Each wall is flat, endless, passes through zero and stands at right angles to its row. A trip goes straight from one point to another. List the walls that it crosses, first one first.

Walls:
(1): [-0.1  2.2  1.1]
(2): [ 7.4 -3.9 -4.0]
(3): [-3.9 -0.2 -3.5]
(4): [2.8 2.9 2.0]
Trips:
[ 2.6  0.9 -2.4] to [0.3 3.3 1.1] => 1, 2
[1.2 4.4 4.7] to [ 4.1 -1.9 -0.4] => 2, 1
[-0.8 -5.9  2.7] to [-3.6 -1.8  0.1] => 2, 3
[ 0.6 -1.2 -1.0] to [-3.1  3.5  1.2] => 2, 1, 4
[-2.6  0.5 -2.9] to [-6.1 -3.7  0.8] => none
[-2.8 -1.3 -1.0] to [ 0.1  6.8 -1.1] => 1, 4
[ 1.4  1.5 -0.9] to [ 5.5  3.0 -2.8] => none
[5.9 0.3 6.5] to [-4.3  3.0 -1.2] => 2, 3, 4

Walls:
(1): [ 4.4 -1.3 -6.7  1.2  4.6 -3.6  3.1 -0.2 -5.2]
(2): [-1.3 -5.7  0.5  1.2  5.5 -3.2 -0.1  4.3  2.8]
(3): [-0.8 -0.3 -2.6  5.0 -3.7  1.0  5.6  0.3 -2.7]
(4): [ 2.2  0.6 -2.7 -5.6 -2.2 -0.7  4.0  1.9 -2.3]
(5): [-2.8  0.2  2.4 -1.5 -4.9  2.0  1.8 -3.6  1.0]
(6): [ 1.4  5.1 -6.2 -0.1 -0.7 -1.3  0.7 -0.5 -1.0]
(7): [-0.1 -0.5  3.3  1.2  4.3  0.4 -1.6 -1.7 -3.1]
(8): [-3.3  2.7 -2.6  5.3  2.6 -4.8  2.3  1.8  3.0]
Trips:
[-7.5 -4.2  4.0  1.8  3.5 -0.2 -2.5  0.0 -3.2] to [-3.8  1.7  1.4 -0.6 -3.6  1.9  2.8  0.9 -1.7] => 3, 8, 2, 4, 7
[-0.8 -2.6 -1.0 -4.6 -0.4 -3.5 -2.9 -1.5  1.9] to [ 3.4 -6.9 -2.4  8.2 -1.1 -2.6 -3.9  4.5 -3.9] => 5, 1, 4, 8, 7, 3
[-3.7  4.0 -1.8  3.3  2.1 -0.2  4.2  1.9 -0.4] to [ 0.0  1.2  0.8  0.4  0.3 -4.9 -2.8  3.4 -4.2] => 7, 4, 3

Walls:
(1): [ 5.3 -1.9 -3.2  1.6 -0.3  2.6  0.7 -0.6 -2.2 -0.9  3.0 -5.2  1.5  4.4
 -3.5  0.3  3.3 -0.9]
(2): [-1.9  0.6 -0.1  0.0  1.5  2.7  4.4  0.8  1.2  0.4 -8.0  0.4 -3.7  1.5
 -2.5  1.8  4.3 -1.5]
(3): [ 2.9  1.9  2.2  2.4  0.0  4.1 -7.3  0.5 -2.4  1.9 -5.7 -2.3  3.4  1.6
  2.7 -3.4 -3.8 -3.4]
(4): [-2.6  1.2  3.2 -2.7 -3.8 -1.7 -3.8  2.0 -0.2  0.5 -1.3  4.4 -5.7 -2.9
  3.4 -4.8  3.7 -1.5]
(5): [-3.9 -0.5 -3.5  1.0 -3.7  3.9 -3.6 -3.0 -4.3 -3.9  2.0 -4.2  0.0  2.6
  0.6  5.2 -2.2  3.5]
(6): [-0.9  8.5  3.2 -5.7  0.2 -1.7 -1.0  0.2 -1.3  3.2  5.1  0.2  4.0  0.7
  4.8  0.5  7.6 -0.4]
(7): [ 1.7  9.0  3.3 -2.4  0.6 -0.2  0.3  2.4  1.8  5.5  0.3 -4.8  3.2 -3.3
 -1.5 -0.2  6.2  1.5]
(8): [-2.4  3.5 -1.6 -3.3 -3.4 -1.0 -3.3 -2.3 -1.5 -2.3  0.3 -3.4  2.4  0.1
 -3.6  0.8  0.7 -1.2]
Trips:
[-4.7 -0.3  3.2 -1.9 -3.5  5.1  5.7 -0.8 -0.5  2.5 -0.2  1.3  3.1  1.1
 -3.1 -1.7  0.2 -0.2] to [ 3.7  1.7  0.0  2.5 -2.8 -0.6  4.2  1.8 -4.0  3.1 -1.8  2.7 -0.3  0.6
  2.2 -0.4 -0.6  2.2] => 8, 4, 3
[ 0.1  3.4  2.0 -1.1 -0.3  0.8 -2.9 -0.5  4.6  4.4 -4.3  3.7  1.0  6.6
 -1.8 -3.5  0.3  2.7] to [-0.6 -3.0 -0.5  0.1  0.4  3.5  2.1  3.3  1.9  0.2  2.5 -5.3 -1.0  0.1
 -1.2 -3.2 -5.8  1.2] => 6, 4, 1, 2, 7, 5
[-0.7 -1.5 -1.6 -0.3  5.0 -1.2  0.5 -5.4  6.7 -0.2 -1.2  0.1 -1.1  4.0
  3.2 -3.9 -1.4  2.0] to [ 2.7 -1.3  2.2  3.3  6.1 -1.0  4.1 -2.8  3.2 -0.5 -2.7 -4.7  0.8 -6.4
 -0.8  9.8  3.1  0.1] => 7, 1
